Rows are points. The ring and each string are closed loops that go straight from each point to the next, and from the last back to the first. Before rounding, they use only three directions, however many columns there are. How many times does the string pass through the ring? Passing back the other way cancels.
In the rows, zero is written as 128.

Ring:
[[126 188 156]
 [117 180 133]
 [110 157 126]
 [103 114 136]
 [109  85 145]
 [130  86 135]
 [162 118 113]
 [172 149 114]
 [158 172 141]
 [140 181 158]]
String (24 x 3):
[[157 165 111]
 [173 192 111]
 [153 198 164]
 [118 177 207]
 [118 157 176]
 [133 158 136]
 [151 203  93]
 [139 206  99]
 [125 213  96]
 [ 90 167 145]
 [ 93 134 159]
 [130 144 128]
 [125 140 107]
 [112 109 108]
 [ 75  43 171]
 [ 82  49 196]
 [114  91 157]
 [144 124 113]
 [163 121  87]
 [169 138  85]
 [194 130  72]
 [202 135  85]
 [160 132 143]
 [132 132 161]]
Times through: 4

Ring:
[[122 135 125 119 138 121]
 [113 140 105 118  99 105]
 [109 142 100 119  67  95]
 [111 138 114 121  61  98]
 [118 129 141 124  78 116]
 [123 124 157 125  97 131]
 [130 119 173 126 136 148]
 [134 121 171 124 167 151]
 [131 128 152 121 169 139]]
String:
[[123 115 168 127  91 151]
 [131 114 182 127 127 157]
 [139 120 186 126 173 148]
 [135 127 167 124 165 133]
 [140 119 182 124 194 157]
 [133 119 165 122 174 160]
 [123 126 142 121 131 139]
 [125 131 142 122 129 123]
 [131 133 147 121 164 122]
 [128 133 136 119 171 130]
 [124 132 130 119 155 134]
 [132 133 143 119 190 132]
 [135 133 155 122 178 122]
 [127 130 146 122 142 128]
 [136 129 163 123 178 131]
 [142 120 185 125 203 156]
 [133 110 184 126 154 175]
 [123 116 162 125 110 157]
 [127 130 150 123 131 125]
 [134 127 171 125 151 128]
 [126 120 169 127 102 138]
 [116 118 155 127  55 140]
 [117 126 140 123  84 129]
 [124 129 148 124 113 123]
 [129 127 163 126 123 124]
 [124 118 170 127  89 142]]
Times through: 3
String:
[[116 126 138 123  77 128]
 [118 120 154 126  68 138]
 [120 126 144 123 100 131]
 [128 128 155 124 131 127]
 [136 125 175 126 160 135]
 [134 111 191 127 148 169]
 [137 110 193 127 166 173]
 [141 123 182 125 192 145]
 [140 116 185 124 194 165]
 [131 117 165 122 165 164]
 [135 121 165 122 192 158]
 [125 126 142 120 146 143]
 [125 131 140 121 135 125]
 [129 134 142 121 157 120]
 [123 139 119 117 151 115]
 [109 140  91 115  97 112]
 [108 142  90 116  86 105]
 [104 141  85 116  63 102]
 [112 135 112 120  80 113]
 [122 135 133 121 118 112]
 [121 141 125 121 115  97]
 [104 145  91 119  41  82]
 [ 98 140  88 120   7  90]
 [110 133 117 121  59 112]
 [123 133 139 122 114 115]
 [123 134 143 123 109 110]
 [123 131 143 123 109 118]]
Times through: 3

Ring, 10 rows:
[[152 107 107 111 103 105 147 129 110]
 [138 120 124  97 148 108 177 127 125]
 [129 122 144  98 174 117 178 126 131]
 [122 113 181 113 197 139 154 124 131]
 [119 106 202 134 198 155 116 127 128]
 [114 111 200 151 185 160  82 135 130]
 [112 123 180 161 163 154  59 144 134]
 [119 129 145 161 125 138  54 150 130]
 [135 118 122 150  98 124  74 145 118]
 [151 105 107 127  89 110 117 134 107]]
String (26 x 9):
[[127  97 188 176 137 163  34 140 114]
 [119 118 164 176 126 152  29 149 125]
 [141  91 162 158 114 145  64 134 105]
 [123 129 140 138 139 128  98 143 131]
 [114 154 110 148 117 118  75 157 143]
 [149 106 107 153  67 118  67 143 105]
 [164  80 122 141  71 121  92 129  89]
 [153  92 130 132 101 122 111 129 102]
 [124 142 113 124 129 111 122 144 136]
 [140 129  93 113 105  99 142 138 123]
 [151 117  88 100 100  92 167 131 114]
 [122 145 115 113 144 109 143 142 140]
 [135 112 144 123 143 125 130 131 121]
 [150  97 136  97 142 113 180 118 110]
 [144 104 143  90 162 114 194 117 117]
 [135 108 155 118 156 128 141 127 120]
 [114 143 141 122 167 123 130 141 144]
 [115 127 176 101 214 133 176 125 142]
 [133  85 210 112 208 152 160 112 116]
 [142  67 217 126 188 159 135 110 103]
 [124 112 176 131 173 142 118 130 127]
 [139  73 211 141 174 161 105 118 105]
 [124  74 249 160 204 185  74 120 112]
 [ 96 135 202 159 201 163  66 145 148]
 [101 155 148 139 171 132  97 150 153]
 [125 109 173 150 151 147  81 137 123]]
Times through: 1

Ring, 6 rows:
[[140  59 110 153 118 125 174 100 118 138 113 146]
 [121  83 121 142 136 114 166 101 132 144 131 143]
 [ 98 140 139 116 164 104 140 111 150 146 156 123]
 [110 140 133 112 161 113 140 114 151 145 146 116]
 [134 109 119 126 140 125 151 112 136 138 124 121]
 [150  71 109 146 117 132 164 107 114 132 107 132]]
String (28 x 12):
[[109 113 133 136 141 109 143 110 120 135 145 129]
 [109 135 137 128 146 111 129 117 118 131 148 116]
 [117 104 125 131 144 114 156 106 137 143 136 133]
 [114  79 119 132 151 109 184  93 167 162 133 154]
 [ 93 128 137 118 167 100 153 104 161 155 157 134]
 [ 82 171 151 108 174  97 120 118 146 142 173 111]
 [101 155 142 118 157 108 121 120 128 133 157 109]
 [118 109 125 126 148 115 156 107 145 146 136 130]
 [107 124 129 112 167 109 160 104 172 158 145 131]
 [100 152 137 103 174 107 142 112 171 153 154 117]
 [ 97 182 148 105 167 108 108 127 134 132 163  95]
 [117 128 131 125 146 116 136 115 128 134 140 117]
 [129  99 118 127 144 121 163 105 148 147 126 131]
 [140  89 110 123 144 127 175 103 161 153 115 134]
 [136 115 119 123 141 127 148 114 136 137 123 116]
 [126 133 129 125 140 122 128 121 116 127 134 107]
 [121 128 130 128 140 118 132 118 117 129 137 113]
 [128 115 125 132 135 122 140 115 118 130 130 118]
 [140 105 120 138 124 128 140 117 105 124 120 116]
 [167  43  97 156 104 140 179 102 111 133  90 141]
 [165  24  92 157 107 138 198  93 127 144  88 155]
 [154  44 101 153 114 132 185  97 125 141 100 149]
 [168   7  90 168  97 138 202  91 116 141  84 162]
 [152  42 104 161 106 130 179  99 107 134 102 149]
 [122 114 129 139 131 118 134 116 103 125 135 119]
 [131  80 117 142 130 120 165 103 127 140 123 139]
 [141  34 103 155 121 123 199  89 140 153 107 164]
 [141   7  97 161 120 121 221  78 153 163 103 182]]
Times through: 4

Ring:
[[106 164 116 112 151  83  84  72  65 139 166  66 151 167]
 [117 161 106 107 116  85  91  69  80 138 175  71 145 155]
 [129 142 115 111  77  96 122  94 118 136 163  97 130 135]
 [131 118 130 125  66 120 144 124 152 136 144 121 119 109]
 [123 100 143 144  87 153 140 148 168 137 127 135 116  82]
 [114  94 153 156 116 168 132 159 166 138 116 137 118  75]
 [103  95 167 161 152 164 133 167 153 139 103 135 123  91]
 [ 97 103 175 155 173 140 140 165 136 138  96 127 130 122]
 [ 95 130 164 137 183 101 129 133  98 138 112 101 141 162]
 [ 99 153 136 121 171  86 100  94  72 139 144  76 150 172]]
String, 28 rows:
[[119 112 155 134 108 116 157 146 147 136 118 126 122 127]
 [128 102 158 134  79 119 177 158 169 135 114 140 114 117]
 [140 103 136 128  37 130 167 143 181 135 136 140 108  92]
 [140 116 135 117  43 102 170 131 162 134 139 129 114 121]
 [141 135 117 105  40  86 152 103 140 135 160 110 121 135]
 [132 159  93 100  68  87  98  63  99 137 189  78 137 139]
 [116 159  98 112 115 105  73  65  83 139 182  71 144 134]
 [112 143 124 122 126 106 103  96 100 138 154  89 139 139]
 [117 142 139 114 118  76 140 108 104 136 140  96 136 169]
 [108 177 108 100 145  61  83  55  50 139 176  54 155 187]
 [ 95 199  76 102 182  83   7  12   8 142 211  20 172 171]
 [101 168 104 116 162 100  54  59  54 141 179  56 156 152]
 [107 149 123 121 144 102  92  90  86 139 156  81 144 147]
 [114 139 143 118 125  83 139 114 107 136 135  99 136 164]
 [114 168 113 101 127  64  99  67  68 138 170  66 149 180]
 [114 196  66  91 123  75  30  10  32 140 221  31 161 163]
 [117 174  78 104 110 101  47  38  65 140 205  54 150 134]
 [118 148 105 118 106 115  84  79  99 139 174  83 139 123]
 [129 144  97 114  73 118  92  79 115 138 181  89 132 110]
 [115 127 134 131 117 122 119 118 124 138 141 106 131 121]
 [122 116 147 130  98 114 152 138 144 136 126 122 123 125]
 [118 117 140 135 108 130 131 131 140 137 133 118 125 111]
 [114 118 138 138 118 136 120 128 135 138 135 114 128 107]
 [116 114 152 135 115 120 147 141 141 137 121 122 125 125]
 [121  89 160 152  96 157 158 170 180 137 108 148 112  82]
 [116  84 145 166 104 201 117 163 183 139 122 145 113  38]
 [112  95 131 163 114 203  91 143 165 140 138 130 120  37]
 [114 114 140 142 118 143 120 133 140 138 133 118 126 100]]
Times through: 4
String, 28 rows:
[[104 140 136 128 154 107 105 107  94 139 141  90 142 147]
 [111 131 148 126 133  97 137 123 114 137 129 104 134 152]
 [111 147 141 114 137  71 133 105  92 137 138  90 141 178]
 [105 183  96 101 153  72  57  41  39 140 189  44 160 177]
 [106 186  77 104 147  95  25  25  37 141 209  37 161 150]
 [112 152 110 118 128 108  82  79  87 139 169  77 144 136]
 [117 137 132 121 114 100 124 108 112 137 146  99 134 142]
 [124 136 133 115  94  87 142 111 120 136 144 104 130 150]
 [138 147 110  99  49  76 138  87 121 135 170  96 127 148]
 [141 144  95 103  37 100 117  79 128 136 183  96 126 118]
 [126 133 111 123  82 127 104  98 127 138 165 101 129 104]
 [119 124 133 130 104 123 125 121 132 137 142 111 128 116]
 [124 114 145 131  90 118 153 138 150 136 128 125 121 119]
 [133  97 152 136  62 130 176 159 181 135 118 145 109 100]
 [128  90 138 151  70 176 136 154 186 137 130 144 110  54]
 [114 102 130 155 110 187  97 136 158 140 140 126 121  53]
 [111 111 139 148 126 157 110 135 141 139 133 119 126  88]
 [114 111 156 139 121 123 149 147 143 137 117 125 124 123]
 [112  90 175 155 126 147 165 178 169 137  94 146 116 102]
 [111 102 169 146 131 130 159 164 152 137 102 134 122 120]
 [106 118 147 143 143 136 118 134 127 139 126 112 131 115]
 [ 89 104 162 167 193 174  98 154 127 141 109 118 134  91]
 [ 88 100 184 164 199 149 135 173 132 139  86 128 132 121]
 [ 95 102 196 152 185 113 173 180 134 137  75 132 130 155]
 [107 116 171 137 148 102 160 152 128 136 103 120 130 153]
 [107 127 146 135 145 117 120 125 114 138 130 105 135 134]
 [ 98 138 139 135 172 119  93 109  91 140 138  89 144 139]
 [ 92 152 131 130 192 109  73  91  66 141 148  72 153 154]]
Times through: 2

Ring:
[[120  84 159 120 150 127 170 208 128 170 128 132  69  87]
 [138  84 185  97 158 143 162 174 152 147 123 120  84  79]
 [152 118 187  74 143 155 131 110 168 108 116 112 122  98]
 [151 142 173  59 134 159 111  76 162  84 114 120 128 105]
 [139 157 148  58 126 155 103  71 143  77 115 137 115 109]
 [122 164 119  86 112 136 110 104 119 102 122 147 109 126]
 [108 150 107 128 103 114 133 164 104 149 129 144 105 140]
 [108 117 124 137 121 113 156 202 109 172 131 140  87 121]]
String:
[[145  93 189 109 143 138 157 168 163 153 122 104 117 102]
 [157  72 219  75 173 160 160 150 180 130 117 105  95  64]
 [146  85 198  55 177 165 148 131 161 107 117 128  69  52]
 [136 128 158  93 130 140 133 132 144 124 121 124 113 111]
 [144 150 157 105 106 135 121 113 155 123 119 108 157 144]
 [161 156 178  70 116 155 104  62 176  86 112 102 167 131]
 [155 130 186  28 157 176 110  58 167  59 110 130 100  72]
 [141 133 164  57 143 158 118  91 148  87 116 134  99  90]
 [136 156 143  97 108 136 116 107 142 114 120 122 140 137]
 [139 178 136  75 103 145  95  67 142  84 116 129 145 140]
 [132 164 136  36 135 162  94  54 130  54 115 157  89  92]
 [122 149 131  34 149 162 105  75 117  60 117 170  56  72]
 [124 141 136  86 127 139 124 123 126 112 122 143  96 108]
 [120 171 112 120  89 119 115 126 119 130 125 132 140 158]
 [109 178  92 133  80 109 116 141 103 141 128 141 134 168]
 [100 166  86 141  86 104 127 167  92 155 131 148 114 159]
 [107 165  95 158  77  98 132 176 103 171 132 132 140 176]
 [ 90 126  94 156 109  98 159 227  82 189 137 155  73 131]
 [111 103 138 109 144 128 157 190 113 152 128 149  59  89]
 [124 129 140 118 119 125 141 162 128 148 126 128 111 125]
 [122 130 136 139 107 114 146 180 127 167 128 121 125 141]
 [115  72 159 130 155 122 182 234 123 186 131 134  57  82]
 [120  32 189  97 199 143 197 239 132 172 128 143   7  25]
 [129  86 172  88 163 144 159 173 139 139 123 135  63  69]
 [133 127 153 115 119 129 139 152 142 144 124 118 126 127]]
Times through: 5

Ring, 8 rows:
[[122 146 147  82 130 149 164  79 144 107 137 126 127 162]
 [128 141 132 111 138 130 158 101 138 114 144 131 140 150]
 [143 120 111 176 148  97 110 149 112 140 145 125 145 122]
 [151 105 108 206 148  87  72 169  93 157 139 114 136 109]
 [150 102 120 190 144  91  60 158  89 157 128 106 123 112]
 [142 112 136 143 140 104  81 127 100 140 121 107 116 128]
 [130 129 153  86 134 127 120  88 121 117 118 112 113 150]
 [122 143 156  67 128 151 155  69 140 106 128 120 117 165]]
String:
[[142 115 128 159 139 109  91 135 105 143 131 112 124 127]
 [140 118 131 141 143 103  98 127 108 134 128 114 126 130]
 [137 122 133 131 142 108 108 120 113 130 128 116 127 134]
 [140 116 134 145 137 114  93 125 107 139 127 110 120 131]
 [141 110 144 135 136 113  75 120  99 141 116 101 107 131]
 [134 121 154  91 137 115 101  95 111 122 111 107 108 144]
 [129 130 152  78 138 119 124  86 122 112 117 114 116 150]
 [129 134 148  82 139 119 135  88 127 110 123 119 123 151]
 [134 127 139 120 136 123 118 108 119 127 130 116 123 142]
 [130 129 149 105 128 141 120  94 123 125 126 111 112 150]
 [131 130 142 111 134 130 125 101 124 123 130 117 122 146]
 [126 139 148  79 135 133 147  83 134 108 128 122 124 156]
 [116 152 160  39 130 152 178  54 150  92 128 126 122 173]
 [113 156 164  39 122 172 186  46 157  93 132 125 118 179]
 [120 147 153  81 120 171 164  70 147 111 138 121 117 168]
 [131 132 138 122 131 139 131 104 127 127 137 119 124 147]
 [130 135 137 113 134 133 140 102 131 120 137 123 129 148]
 [128 138 135 123 129 147 149 102 136 123 145 125 131 151]
 [125 146 131 109 136 138 170  98 145 111 149 135 143 154]
 [126 146 127 105 143 122 173 102 144 106 148 139 151 151]
 [130 139 126 112 146 110 155 109 134 111 142 134 147 144]
 [136 126 129 138 140 116 119 122 119 130 137 121 132 136]
 [140 122 119 164 142 110 114 138 116 138 143 123 138 129]
 [145 117 104 196 148  95 104 162 109 147 150 126 148 117]
 [152 107  98 226 148  88  81 180  98 160 151 121 147 107]
 [144 114 119 179 140 108  91 147 105 148 139 115 131 122]
 [139 122 126 146 143 106 110 129 113 133 135 120 133 131]
 [143 116 119 165 147  93  97 144 106 140 135 119 136 122]
 [160  91  99 242 152  69  38 196  76 174 137 108 135  93]
 [161  86 103 249 147  76  25 196  71 181 134 101 126  92]
 [154  96 115 214 142  92  46 171  82 168 131 103 122 106]]
Times through: 0
String (26 x 14):
[[132 135 126 123 145 111 144 115 130 117 141 131 144 141]
 [136 134 111 147 152  97 147 134 129 121 151 138 158 133]
 [144 119 103 192 149  94 111 160 112 144 152 129 152 118]
 [144 115 114 185 143 103  96 152 106 148 143 119 137 121]
 [142 118 121 164 143 104 102 140 109 140 138 118 134 126]
 [145 115 114 171 151  85  97 151 105 140 137 122 142 119]
 [160  91  97 248 151  71  39 198  76 176 139 109 136  93]
 [157  93 108 233 144  87  40 184  79 174 135 104 126 100]
 [142 116 127 159 139 111  93 135 106 143 133 113 125 128]
 [140 119 129 143 144 102 101 128 109 134 129 116 129 130]
 [145 109 129 152 147  89  78 138  97 141 122 110 124 122]
 [149  99 134 168 140  96  50 144  85 155 116  98 109 117]
 [142 110 138 149 135 114  76 127  99 145 121 103 111 129]
 [136 121 139 126 137 118 104 113 112 131 125 112 119 138]
 [135 125 138 122 138 119 115 111 117 127 129 116 124 140]
 [132 126 150 105 131 134 113  96 118 126 122 109 111 147]
 [123 137 167  57 125 151 136  63 132 109 116 110 103 164]
 [119 145 166  40 128 150 159  55 142  97 120 118 112 170]
 [127 137 145  86 138 126 144  89 132 110 129 123 127 153]
 [133 129 138 118 136 125 125 107 123 124 132 119 126 143]
 [128 135 146 106 126 149 137  92 131 122 134 117 118 154]
 [132 131 137 115 137 124 131 106 125 122 133 121 128 144]
 [118 154 147  60 135 143 186  69 153  94 139 134 136 167]
 [119 154 141  77 133 149 189  76 155  99 146 136 140 166]
 [127 143 131 118 133 141 162 102 141 117 149 131 140 152]
 [135 127 129 140 137 123 122 120 121 131 138 120 131 138]]
Times through: 3
